Each row is a point. Each copy is the shape, with its points in the same order, turned, moved and blurred by noise. Some copies are also mirrored. Which?

Shape (9 x 3):
26; 7; -3
-5; -59; 33
51; 47; 12
-37; 11; -22
-22; -62; 40
-57; 12; -3
-37; 8; -19
-27; -38; 65
-1; 8; -14
Copy 1 (9 x 3):
30; -23; 3
-33; 1; 61
37; -59; -30
8; 34; -12
-46; 7; 57
-17; 45; -22
6; 37; -17
-64; -7; 33
23; 10; -2
Copy 1 is: mirrored
Copy 2 (9 x 3):
17; 32; -11
-40; -22; -26
72; 26; -18
-11; 29; 50
-51; -31; -15
-13; 3; 64
-8; 26; 42
-27; -58; -8
1; 30; 16
Copy 2 is: only turned

Shape, 8 rows:
-4; 13; -4; 17
16; -27; 16; 20
-95; -2; 10; -21
-30; -56; -35; -11
13; 8; 15; -8
-7; 15; 19; -5
-35; 12; -81; 3
17; 16; 23; -9
Copy 1 (8 x 4):
-3; -19; -3; 24
5; 26; -21; 38
-18; -24; -47; -64
56; 9; -32; -21
-15; 11; 6; 19
-21; 2; 0; 9
54; -67; 4; -14
-28; 16; 13; 22
Copy 1 is: mirrored
Copy 2 (8 x 4):
-12; 14; -16; -12
-19; -24; -6; 22
-53; 92; 4; 26
-14; 33; -44; 67
5; 4; 12; 0
-9; 21; 16; -6
11; 62; -78; 1
7; 0; 21; -7
Copy 2 is: mirrored
Copy 3:
20; -2; -23; 13
44; -8; 20; 9
-72; -34; 0; 10
-21; 34; 43; 20
28; -7; -12; -20
13; -18; -18; -12
-31; 61; -33; 37
33; -12; -19; -25
Copy 3 is: mirrored

Shape (9 x 6):
-29; 18; 0; 34; 4; 77
-24; 2; 8; 52; 17; 17
0; -28; 41; -75; 53; -17
-11; 24; 29; -31; 15; 4
-10; 15; -52; 17; 7; 40
38; 24; 31; 28; 24; 40
15; -19; -14; 43; -38; -41
-25; 19; 38; -14; 38; -16
-39; -9; 4; 36; -46; 13
Copy 1 (9 x 6):
72; 25; -15; 16; 19; -12
43; -26; -24; -20; 14; -8
-43; -58; 65; 46; 12; 16
-10; -3; 33; 6; 5; 15
23; 15; -21; 8; 11; -59
55; -10; 29; -5; -40; -9
-19; -36; -64; -26; -42; -15
-7; -27; 35; -14; 21; 20
16; 3; -68; -1; 4; 18
Copy 1 is: mirrored
Copy 2, 9 rows:
42; -65; 12; 82; 14; 4
9; -59; -15; 48; -6; -36
-37; 13; 43; -33; 4; 34
3; 6; 25; 22; -13; 4
55; -53; 0; 41; 45; -28
3; -12; -46; 69; 20; 12
33; -50; -61; -20; -24; -38
-13; 0; 33; 20; -21; -13
48; -73; -12; 18; -37; -11
Copy 2 is: mirrored
Copy 3, 9 rows:
3; 42; -79; -20; -5; 19
0; 16; -32; -28; -42; 10
-95; -12; 28; 30; 33; 3
-35; -4; -9; -2; 33; -9
18; -5; -62; 0; 1; 49
8; 54; 1; -20; 5; 26
41; -33; 14; 23; -57; -13
-49; -9; -3; -26; 13; -10
14; -2; -46; 10; -50; -34
Copy 3 is: mirrored
Copy 4:
-5; -15; 76; 57; 24; 4
23; 24; 44; 34; 19; -23
-41; 1; -27; -60; 51; -19
-27; 8; 26; -27; 8; -1
-14; 5; 17; 73; 6; 11
-12; 47; 62; 14; 47; 28
67; 40; -15; 17; -4; 25
-20; 21; 26; -30; 10; -31
51; -14; 37; 24; -15; 8
Copy 4 is: only turned

Shape, 13 rows:
31; 1; -35; 15; -33; -11; -26; 1
-5; 35; -14; 45; 10; -12; 64; -33
-8; -18; -40; 26; -8; -30; 1; -16
-27; 48; -32; -23; -35; 12; -41; -64
15; -15; -6; -10; -32; 11; 61; 57
1; -15; -13; 19; -9; 9; -53; 10
4; 7; -22; -13; 0; -24; 24; -11
-22; 50; 35; -3; -71; -29; -6; -10
3; 32; 17; -51; 12; -9; 35; 18
-51; 23; 11; -7; -6; -16; 41; 59
-12; 15; -6; -12; 28; 12; 44; 46
-26; 26; -4; 55; -35; -21; -4; -14
-1; 41; -32; 59; -60; -41; -17; 13
Copy 1 (13 x 8):
-34; -32; -25; -36; -18; 11; -21; -12
-28; 66; -50; 12; -7; -2; -10; -29
-41; -9; -27; 9; -30; 24; 14; -10
-22; -36; -5; 39; 16; 7; -56; -73
7; 41; -4; -35; -14; 53; -32; 59
-15; -41; 15; -22; -24; -18; 1; -6
-33; 15; -14; 2; 12; 37; 1; -10
9; 16; 21; -23; -30; 47; -46; -73
-14; 43; 37; -18; 45; 45; -10; -1
-24; 62; 54; -3; -32; 40; -15; 14
-28; 57; 28; -4; 10; 11; -8; 38
-20; 16; -17; -8; -58; 0; -22; -46
-47; 2; -23; -46; -72; 11; -44; -43
Copy 1 is: only turned
Copy 2, 13 rows:
14; 3; -39; -16; 34; 4; -47; 0
-15; -14; -24; -4; 26; 57; 47; -17
-5; -18; -45; -8; 18; 8; -6; 30
-11; -41; 2; 65; 48; 20; -61; -12
-26; 53; -10; -61; -31; 47; -22; -8
0; 19; -21; 1; 33; -39; -33; 10
-13; -21; 0; -27; 15; 38; -9; 11
-1; -36; -3; 14; -31; 7; -38; -69
-34; -7; 50; -44; 2; 34; -14; -18
-83; 7; 0; -34; -33; 5; 0; -26
-60; 32; 17; -46; 8; 21; 8; -4
-9; -19; -52; 16; 6; -5; 4; -30
-6; -26; -84; -13; 17; -5; -30; -46
Copy 2 is: only turned
Copy 3, 13 rows:
26; 21; 27; 34; -18; -45; 22; -6
-23; 41; 40; -21; 21; 33; 36; 33
15; 8; 40; 2; 13; -6; 29; -24
-20; 40; 46; 58; -52; 21; -18; -46
28; 26; 12; -72; -37; -39; 8; 30
6; 0; -14; 29; 5; -56; -1; -34
33; 23; 32; -10; -9; 15; 8; 6
-20; 7; 74; 23; -41; -19; -44; 33
37; 34; 4; -25; -28; 10; -43; 38
5; 37; 40; -64; 8; -20; -55; 10
20; 40; -13; -56; 5; -2; -35; 16
-35; 21; 60; 6; 5; -28; 4; 2
-4; 44; 95; 28; -5; -71; 16; 6
Copy 3 is: only turned

Shape (12 x 8):
-42; -30; 15; -50; -37; -23; 8; -43
-22; -14; 5; 13; 45; 46; 14; 42
-14; -42; -3; 31; -1; -6; -60; -6
33; 27; -39; -39; 22; -11; 8; -13
56; 27; -16; 11; 49; 29; 5; 5
-6; -19; 69; 67; -11; -36; -11; 19
-20; -29; -2; 9; 15; 28; -56; -19
21; -77; -30; -1; -9; 38; 26; -32
27; 0; -3; -51; -2; -49; -13; -8
-1; -7; 37; -22; -46; -19; 43; 43
-32; -35; -10; 6; -53; -34; 25; -12
31; -2; -3; -42; 48; -55; -21; -13
Copy 1 (12 x 8):
-50; -30; 62; 8; -35; -21; -5; -10
53; 4; -23; 4; 35; -10; 17; 17
25; 21; 1; -37; -50; -56; -22; 20
-15; 55; 4; -2; 25; -9; 1; -67
35; 63; -40; -6; 25; 14; -17; -40
48; 5; 16; -64; -69; 33; -25; 29
26; -3; -7; -17; -23; -51; -37; 12
-16; 48; -6; 59; -40; -24; 1; 27
-12; 22; 45; -24; -31; -13; 4; -70
-14; -15; 19; -28; -38; 45; 45; -8
-47; 8; 50; -24; -35; -2; 8; 34
30; 44; 61; -24; -18; -24; -12; -75
Copy 1 is: only turned
Copy 2, 12 rows:
-41; -51; -3; -20; 12; 6; -9; -74
11; 16; -57; 9; -17; 33; -7; 26
-50; -57; -2; -29; -13; 23; 18; 36
-7; 8; -12; 41; 9; -66; 18; -17
28; 3; -26; 62; -14; -39; 29; 42
18; -50; 10; -10; 8; 79; 63; 15
-32; -58; -15; 6; -19; 11; -19; 37
-42; -5; -28; 1; -93; -10; 12; -27
-36; -24; -14; 13; 46; -52; 44; -24
40; -22; -34; -36; 19; 18; 51; -64
-17; -12; 13; -56; -10; 16; 24; -47
-57; -22; -14; 47; 44; -39; 42; -12
Copy 2 is: only turned

Shape:
7; -41; -50; -34; 1; 2; 41; 7; 11
17; 28; 2; 39; 16; 55; -58; 37; 15
-8; 3; -28; -38; 19; -27; -9; -47; -35
13; -44; -1; -16; 34; 41; -6; 3; 32
0; -51; 17; -35; -30; -22; -7; -35; 46
-24; 11; 33; 56; -15; -9; 34; 43; -33
-22; -4; -5; -35; 5; 59; -10; -8; -19
5; 35; -35; -24; 36; -23; 14; -40; 50
52; -41; 8; 32; -43; -22; 28; -20; 60
-13; -50; 4; 42; -20; -11; 1; -44; 24
-8; 25; 26; -30; -32; 49; -55; -50; 47
46; 8; 14; -25; 22; 33; 9; -30; -1
45; -20; -65; -12; -46; 22; -26; -13; -17
50; 28; 32; 27; -4; 37; -3; 50; 27
Copy 1 (14 x 9):
-19; -16; -71; 30; 8; 12; 2; 18; -2
1; -57; 57; -22; -35; 28; 28; -26; -20
-51; 2; -14; 35; -18; -48; -50; 10; 9
-6; -44; -17; 20; -8; -13; 56; 17; 6
-7; 35; -19; 21; -12; -36; 34; 78; 4
-50; 33; 14; -35; 39; 34; 14; -37; -8
-17; -15; -7; 35; -33; -2; 17; -17; 51
-18; -44; 13; 69; 30; -18; -25; 47; -17
45; 36; -31; -5; 29; -11; 34; 52; -57
-14; 49; -10; 25; -6; -29; 42; 17; -44
30; 8; 64; 43; -42; -9; 19; 32; 31
30; -33; -2; 25; 26; -38; 6; -7; 26
35; -6; -47; 5; -63; -1; -31; 0; -18
32; -33; 36; -38; 19; 30; 25; 2; -1
Copy 1 is: only turned
Copy 2 (14 x 9):
-65; -47; -2; -51; 1; 9; -10; -24; 27
63; 39; 25; -36; 12; 47; 6; -4; -13
-31; -43; -21; 12; 33; -35; -13; -49; -27
-8; -27; -14; -58; 3; 25; 52; -32; 14
-44; -53; -46; -22; -54; 13; 27; -11; -33
-7; 14; 5; 45; 1; 29; -13; 43; 46
18; -31; 24; -8; -12; -8; 14; -53; 21
-64; 17; -13; -14; 21; 22; 8; -64; -46
-56; 21; -68; -56; -49; 19; 7; 29; -3
-17; -18; -77; -3; -29; 38; -3; -15; 7
36; -1; -3; -14; -66; 8; 37; -54; -59
-14; 15; -6; -32; 2; -36; 37; -30; 2
1; -34; -3; -76; -17; -19; -65; -23; -13
8; 48; 24; -43; -13; 19; 27; 39; 5
Copy 2 is: mirrored
Copy 3 (14 x 9):
9; 66; -38; 1; -8; -24; 22; 21; -19
26; -3; 24; 18; 58; 41; -39; -26; -47
29; 15; 31; -8; -6; -43; 19; -6; 45
24; 29; -27; -34; 51; 9; 3; 8; -26
-30; -13; -46; -54; -11; -41; -8; 15; 2
-12; -2; 45; 12; -27; 60; 51; 18; -33
11; 19; -29; 5; 30; 6; 28; -44; 24
23; 26; 12; 10; 17; -11; -36; 59; 45
-7; 6; -30; -60; -56; 15; -37; 50; -48
24; -40; -21; -34; -24; 6; 11; 26; -20
-10; -44; -31; -2; 21; 12; -62; -33; 27
12; 48; 1; -31; 0; 17; -23; -11; 14
33; 28; -13; 20; -20; -43; -18; -36; -41
-12; 30; 26; -6; 25; 57; -37; 0; -53
Copy 3 is: only turned
Copy 4 (14 x 9):
-52; -21; 29; -50; 38; -17; -4; 26; -3
-17; -1; -44; 47; -28; 32; -22; 55; 43
7; -35; -31; -24; 47; -8; 6; -23; -33
-40; -35; 26; 9; 24; 35; -27; 45; -6
12; -11; 50; -45; 34; 59; -1; 5; -22
5; 21; 26; 29; -59; -42; 4; -6; 5
-14; -34; -21; 5; 3; 7; 16; 53; -42
-46; -48; -15; -24; 31; 46; 22; -42; 25
9; 2; 82; -30; 26; 31; 0; 4; 61
33; -34; 50; -31; -7; 22; -31; -2; 10
17; -39; -18; -6; 0; 95; 44; 49; -2
-14; -41; 3; 31; 50; 16; 30; 23; 8
17; -4; -19; -45; 56; -10; -3; 66; 33
-34; 27; 18; 55; -13; 20; 20; 41; 54
Copy 4 is: only turned
